Each row is a point. Each table stands for the endless flat space through its points: a line for two points, a plane for three, and so on. Write the one point that lies in both, or say that there is none.

First (2 x 4):
[[  5 -39 -33  16]
 [  1 -37 -30  10]]
Second (2 x 4):
[[-11 -43 -42 -10]
 [ -3 -23  -6   6]]
They share: [ -7 -33 -24  -2]

First (2 x 8):
[[ 23  27 -31 -18  -6 -12   7  15]
 [ -5  11   5 -22  30 -12 -17   3]]
Second (2 x 8):
[[ 32  17  -4   8   7   8   8  35]
 [ -3  22 -24 -32  -8 -17  -7   5]]
They share: no point

First (2 x 12):
[[ -7  28 -25  36  -7  -8 -32  26  41 -20 -11   3]
 [ -4  26 -28  32 -16  -4 -28  17  34 -13 -16  -4]]
Second (2 x 12):
[[-10  32 -35  29 -17   7 -32   4  21  -8 -22 -17]
 [ 26   0 -19  25 -49 -21   0  20  45   0 -18   7]]
They share: [ -1  24 -31  28 -25   0 -24   8  27  -6 -21 -11]

First (2 x 20):
[[ 15  26 -55 -26 -43  11 -33  16  -5 -11  17 -25  -8  42  35  12   0 -24
   40  17]
 [ 12  21 -47 -21 -39  15 -28  20  -2  -7  13 -22  -1  39  29   6   9 -17
   37  10]]
Second (2 x 20):
[[ -9   5 -19 -16 -21  14 -40  37   7  10  25 -18   4  21  14   5  48 -10
   35  20]
 [  3  11 -29 -10 -25  24 -24  33   3   0  15 -14  10  25  12  -3  38  -6
   35   6]]
They share: no point

First (2 x 24):
[[ 23   7   3  -5  18  18  19 -25  33  27  -9  41 -31  13 -20   3  25 -21
  -21 -18   5   9 -12 -22]
 [ 11 -17   0 -17  15  27  19 -19   9  30   0  17 -28  -2 -11  12  22   6
   -3   3  -4  27  -9   2]]
Second (2 x 24):
[[ 10  -6   5 -18  13  24  20 -29  28  19 -10  26 -28   7 -26  10  28  -9
  -10 -18  -1  17 -18  -6]
 [  1 -11   8 -27   9  27  21 -35  31  10 -14  19 -26   6 -35  14  32  -6
   -5 -25  -4  19 -25   2]]
They share: [ 19  -1   2  -9  17  21  19 -23  25  28  -6  33 -30   8 -17   6  24 -12
 -15 -11   2  15 -11 -14]

First (2 x 24):
[[-29 -28 -18  32 -11  11  41 -42 -20  55 -12  15  17 -49  15 -15 -35 -45
   25 -28 -46  -7   1  -4]
 [ -5 -20  -2   4 -27  19  25 -10  16  23 -40  39  17 -25  -5 -15   1 -25
   33 -32 -22  17  17   4]]
Second (3 x 24):
[[ 10 -48 -26   2 -37  28  43 -28   2  41 -17  27  37 -20  15 -41  -9 -25
   28 -39 -29   7   2 -27]
 [  2 -42 -27   3 -31  27  33 -26   9  33 -25  32  29 -28  14 -28 -13 -31
   25 -34 -29  12  10 -13]
 [-21 -21 -21   6 -17  17  10 -19  23  17 -44  44   8 -43   8   7 -22 -41
   24 -24 -27  21  30  24]]
They share: no point

First (3 x 24):
[[ 18 -55 -19   3  13  25  33 -17  12 -15   8 -14  -3 -50  14 -16 -19  -4
  -55   7  30   9  11 -25]
 [ 12 -39 -17  -1  -3   9  21 -19   6 -29  10   4   7 -34  22 -24  -7 -20
  -37   5  26   7   5 -27]
 [ 10 -12 -12 -15 -29 -21  -5 -20  -8 -47  14  26  27  -6  27 -28  11 -40
   -8  -2  12   8 -11 -24]]
Second (3 x 24):
[[ 19 -33 -26 -37 -16 -20  -3   2  -4   7  42 -13  48 -16 -19  15 -36  -3
  -39 -16  -1  22 -21 -34]
 [ 27 -43 -37 -37  -3  -8 -20   2 -15 -14  32 -14  31  -6  -8  -7 -14   9
  -32 -23 -13  36  -9 -17]
 [ 35 -29   4 -21  -2 -12   7 -30 -22 -23  -2 -19  -6 -52  31  -5  16 -27
  -29  22  23  10 -13   4]]
They share: no point

First (2 x 24):
[[ -6   4 -16  18 -37  10 -45  10 -43 -15  16 -40  11  47 -29  38  -9  34
  -17   0  31  42  33 -20]
 [-42  52 -40 -24   5  52 -15  -2 -13  27  -8 -22   5   5 -29   2 -15 -14
  -11 -12 -11 -12 -21  10]]
Second (3 x 24):
[[-54   9  -3 -19 -34  51  -6   6 -17 -51   5 -27  47 -18 -13 -15   3   8
   11  -2  13  32  -8  34]
 [-36  19 -21 -11 -20  41 -22   4 -21 -17   5 -29  21  10 -27  11  -3  10
   -7  -8  11  18   0   8]
 [-12  32 -47   6  -8  25 -46   6 -21  25   3 -24 -10  47 -40  42 -12  13
  -27 -18  14   5   6 -25]]
They share: no point

First (4 x 24):
[[  7  -5  -9 -12 -15   3  -9  46   4 -32 -22 -22  17   8 -11 -19 -16   8
   -4  21 -48  -9  -4 -12]
 [ 13  16 -55   0   5  -7  29  10  50 -22 -43 -23  42 -54   3  41  68 -50
  -30 -41  32 -52  23 -15]
 [ 27  -8 -23  -6  -6   1  -5  41  11 -45 -42  -1  41 -10   0  -7   0  -4
  -25   4 -23 -42  32   6]
 [ -1  15 -17  -4 -19  -5  23  34  24  -4 -14 -50  -7  -8   1 -11  16 -16
    0   9 -28   3 -36 -36]]
Second (4 x 24):
[[ -1  34 -11 -23   1 -12  17  57  51 -27 -26 -10  11 -47 -27  -6  12 -37
  -10 -15 -17  -2  -6  -7]
 [-27  -4 -42  -8   9 -10  -3  23  14 -26 -26 -34  16   4  -3  21   5   9
  -14 -31 -32 -17   9 -15]
 [ 46  13 -11 -18 -23  25   4  34  42 -18 -19 -21  49 -62 -31  -1  50 -63
   13  41   1 -38  -4 -21]
 [-29 -11 -45  -5   3  -8  -6  15   5 -32 -28 -36  22  18  -4  29   6  19
  -19 -31 -27 -16   8 -20]]
They share: [ -2   4 -29 -12  -5   1   1  28  24 -27 -25 -27  28 -17 -16  14  20 -15
  -8  -7 -17 -20   2 -18]

First (3 x 24):
[[-31 -12 -20  19 -30 -23 -30 -14  31  27  43  35  -4  -9  37   4 -11  -2
   19 -33   4  13 -24  22]
 [-17  -8 -21   4 -46 -21 -29   5  18  29  34  31  -3 -17  35  19 -22   1
   34 -46  26  20 -14  29]
 [ -9  20  11   4 -14 -13  -1  21   2  37  10   3 -47 -37  15  19  18  37
   10 -14   6   0 -34  -3]]
Second (2 x 24):
[[-25   2  11  -8 -30 -33  -7  21   8  41  32  27 -23 -33  13  31   8  21
   38 -26  10  16 -36  13]
 [-31   0  19 -14 -30 -41  -3  25   7  45  37  32 -22 -36   7  37  13  22
   46 -24   7  19 -42  13]]
They share: [-13   6  -5   4 -30 -17 -15  13  10  33  22  17 -25 -27  25  19  -2  19
  22 -30  16  10 -24  13]

First (3 x 24):
[[ 34  11  -7 -10  18  23  43  27  16   9   2  16  22  46 -29  -1  -8  11
   12 -17 -50 -40  41  51]
 [ 22  35  35 -34 -12  -7  13   9 -14  39  26 -14 -14  16 -59 -37 -32  47
   54 -53 -32 -22  35   3]
 [ 30  39  19 -36 -10   3  26   6 -12  41  16 -13 -13  29 -61 -38 -25  49
   54 -55 -40 -27  42  14]]
Second (3 x 24):
[[  3  25  23  -2 -15 -13  -5   8  17  -9  46  15  31  43 -19 -11 -32  29
    0 -26 -51 -24  19  15]
 [ 15  11  17 -22  31  -1  27  46  -5  27  24  19   9  -5 -45   3 -10   3
   16 -12 -15 -12  39  31]
 [  6  11  29 -10   7  -7  12  22  16   6  33   4  21  19 -27  -6 -28  18
   13 -15 -36 -27  27  13]]
They share: no point

First (4 x 24):
[[-14  -5 -12 -41  14 -38 -31  11 -17 -31 -27 -10 -19  23 -26 -18  14  15
   29  -4  -6   5  21  14]
 [-18  60  18  12 -35 -44 -40 -48 -51  -3 -38 -29 -19  51 -43   8  15 -21
  -40 -41  10  66  23 -18]
 [ 13  30  28 -24 -24  -5 -29   0 -27  -8  14 -10 -46  12 -34  23  12  -8
    4 -39   2  16  19   1]
 [-17  40   8 -10 -24 -35 -29 -22 -35 -10 -24 -18 -24  34 -30   9  16  -2
  -14 -33   6  42  15  -5]]
Second (2 x 24):
[[ -5  -4  35 -51  -2 -19 -23  18   2  11 -16  -8   0  25 -30 -15  33  21
   -9 -35   3   7   8  31]
 [ -4   4  27 -44  -5 -21 -28  10  -7   2 -12  -9  -9  25 -32  -8  26  15
   -4 -34   1  11  10  23]]
They share: no point

First (4 x 24):
[[-55  12  11 -16  10  38  -8 -44  -4   4  30  17  -1  34 -48  54 -48 -31
  -19  28  -1   2 -11 -32]
 [  1 -14   3 -65  15  31 -25  -2  22  29  15 -28  31  -7  -7  45 -25 -10
  -63  27  -5  31 -30   3]
 [ 33  -3  14 -74  -9  26 -47   4  36  38  26 -32  33   3  -6  15 -23   4
  -72   8 -30  23 -24  -6]
 [ -7  43  -6 -21  -4 -11 -16  -2  26  21  23 -35  17  10 -19  36  -6  -5
  -20 -41 -34  40 -49  -1]]
Second (4 x 24):
[[  3  26  15 -13   5  19  -7  -9  15  -1  13 -21  10  14 -14  29 -20 -40
  -32   3  -9  12  -4 -12]
 [-10   0   8 -31  -9  30 -15 -40  56  28  57   0   3  42 -56  64 -21 -10
  -49  38 -28  43 -25 -42]
 [-16  20  14 -35  -5  24 -15 -18  30  18  41 -18   1  26 -36  50 -27 -14
  -31  16 -14  21 -23 -38]
 [ 29  25  13   4   7  17   8 -12  26 -12   4 -20  16   8  -5  30 -11 -63
  -39  12  -5  28  13  -2]]
They share: no point

First (5 x 24):
[[ 17  17   0 -27  18 -15  32  -7  -5  14  32  25 -11 -15 -11  16  16 -12
    9 -44  40 -25  14  -2]
 [  8  40  11 -23  -7   9  15 -21   3  28  48  19 -36  22  -9   1  34 -45
  -22 -46  23 -30  25 -34]
 [ -6   1  17 -52  -2  32  42 -33  18  24  13  13 -57  26   4  28  10 -39
   27  18  19  17  36 -42]
 [ -5  23  17 -25  44 -26  20 -29  13  36  28  17 -19 -13  -8  28  40   5
   26 -44  53 -18  36 -12]
 [  5 -10  -2 -40 -11  33  29 -29  -8  17  19  -3 -49  30  18  28  10 -48
   25  11  14  10  10 -24]]
Second (5 x 24):
[[-54  -5 -40 -53  12  30 -44  15 -20  19  27 -16 -33  -6  19  -8   9 -59
   13 -34  72 -14  68  -2]
 [-22   0  -5 -23  15  27 -14   0  -3  39  45 -11 -28  20 -11  37   8 -47
  -14 -26  63 -15  45 -16]
 [ 14  -9  17 -20   1 -12  26  -5 -20  24  37  11 -39  21 -22  46  37 -44
   -6 -17  24  -7   5  -6]
 [-24  43 -12 -78  30   3  -4   0 -68  36 -13 -42  12 -55  43 -20  18 -43
   38 -85  38 -67  45  15]
 [ 18 -21   0  30   0  15  26 -50  36   6  63  30 -64  69 -13  44  24  -9
    0  13  42  13  -9 -27]]
They share: no point
